Each row is a point. The points of each table are mixes of a few directions, plus a little noise. Count the directions of each table, and those that both share. Where both have some left over, give the other angles between the two spaces (their principal angles), to ten degrees, smallest first.

First, 6 rows:
[[  9 -14]
 [ -9  14]
 [-37  56]
 [ 15 -23]
 [ 37 -58]
 [-15  24]]
Second, 4 rows:
[[-29  15]
 [-24  12]
 [-13   7]
 [ 66 -34]]
Directions: first 1, second 1, shared 0; angles 30

First (6 x 6):
[[-68 -30  18 -10 -71  14]
 [ 39 -25  17  -3  26  20]
 [-32  75 -49  19  -3 -50]
 [  9 -36  24  -9  -6  24]
 [ 42  -8   6  -2  35   7]
 [ 12  23 -15   6  18 -15]]
Second, 9 rows:
[[-21 -13  29   3  45  -2]
 [ 32   2 -41 -17 -79 -63]
 [ 28  21 -26  -4 -61 -18]
 [ 20  35   2   3 -49 -37]
 [-23 -36   9  -3  53  18]
 [-11  22  26  16  32  47]
 [-10  -3  -3   8  36  69]
 [  8  27   8   7 -20  -5]
 [-22 -55  -3 -14  45 -11]]
Directions: first 2, second 3, shared 0; angles 60, 80

First:
[[ -65   -4   22   23    9    1   14    2  -14  -47   34]
 [ -79  -12   17   23    3   -6   14    8   -2  -41   20]
 [  41  -16   24   -5  -18   19  -47   -3   10   72  -58]
 [  38   -4  -39  -28  -16  -24  -13   12   43   45  -56]
 [  39   19    4    1   13   18    9  -15  -29   -9   37]
 [-121  -34   22   27  -10  -21   -2   25   26  -27  -20]
 [  37   -5  -27  -25  -16  -13  -19    8   34   46  -55]
 [  39   13   -4   -5    8   10    7  -10  -17   -3   23]
 [  15   20   -8    2   14    5   25   -9  -24  -35   51]
 [  56   21   -9  -10    8   12   10  -13  -21   -2   28]]
Second (11 x 11):
[[  1   6  11   8   7  12   6  -8 -20 -14  26]
 [  3  11  19  14  13  20   9 -13 -33 -23  43]
 [  0  10  26  16  13  24   9 -15 -37 -26  47]
 [-16 -19  -9  -8 -16 -17 -18  15  35  31 -53]
 [ -1   8  28  17  13  24   8 -15 -37 -25  46]
 [-36 -23  33  14 -10   7 -25   6   6  21 -30]
 [-39 -24  37  18  -9  11 -25   4   3  19 -26]
 [ 44  28 -43 -20  11 -12  29  -5  -4 -22  31]
 [-19 -26 -20 -15 -24 -30 -26  24  55  46 -80]
 [-23 -25  -9 -11 -21 -21 -26  21  45  41 -71]
 [ 85  53 -77 -35  22 -19  58 -14 -14 -46  67]]
Directions: first 3, second 2, shared 2

First (9 x 18):
[[-62 -33  27  17   2  18 -52  28 -19   5 -51   4 -12  11  12 -17  12  38]
 [ 55   8  54 -39  11 -36  -1   2 -17 -22  29 -15  -2 -34 -61   4  10 -36]
 [-33 -31  35 -15   1   9  -4  -9 -22 -19 -21   6 -26 -24  -6   7  15  12]
 [ 15  -4 -51 -15  43 -10  44 -49  40  49  -6  60  56 -51  12 -16 -22  -1]
 [-43  11 -48  40 -24  22 -24  -7  15  55  -9  11  23  45  40 -40   0  -1]
 [ 64  26  35 -31 -50 -13   8  -9 -20 -21  84 -21 -18  -7 -32  30   8 -84]
 [-58 -11 -26  15  25  11  37 -35   5 -14 -53 -10 -25  11  14 -20  12  57]
 [ 30  -1  31   1 -26  10 -18  63 -19 -57  23 -30 -35  19   6  65 -10   3]
 [ 32  35 -57  26  19 -10  10  15  37  24   4  -4  38  32  15 -13 -24  13]]
Second, 8 rows:
[[-70 -80  24  12  49  -1  -7  -4 -20 -40  -2  30 -27 -14 -46 -11  42 -12]
 [ 78  33  -2 -12 -35   4 -30 -11   3 104 -30 -47  80 -24  81  30 -43  -1]
 [ 10  27   7 -43  -6  12   3  -2   1 -17  -8 -12 -14   7 -46  20   4   3]
 [ -6 -53  36  27 -24  48  29 -11 -36 -17  23 -56 -65 -44   2   4  36 -34]
 [-15  31  34 -42  -6 -44 -15  -7  -6 -36   5  40 -13  12 -33  -9   0   9]
 [-18  11 -49  -3  41  -8  -4  16  36  -9 -16  40  27  37 -31  -4  -9  25]
 [ 24  -2 -27  60 -21  -5   7   6   8  45  20 -10  23  -2  94 -18 -26   1]
 [ -6  27 -20  -4   0  -4  13  10  18 -28  11  17 -17  25 -24  -8  -4  14]]
Directions: first 6, second 5, shared 1; angles 30, 60, 60, 80
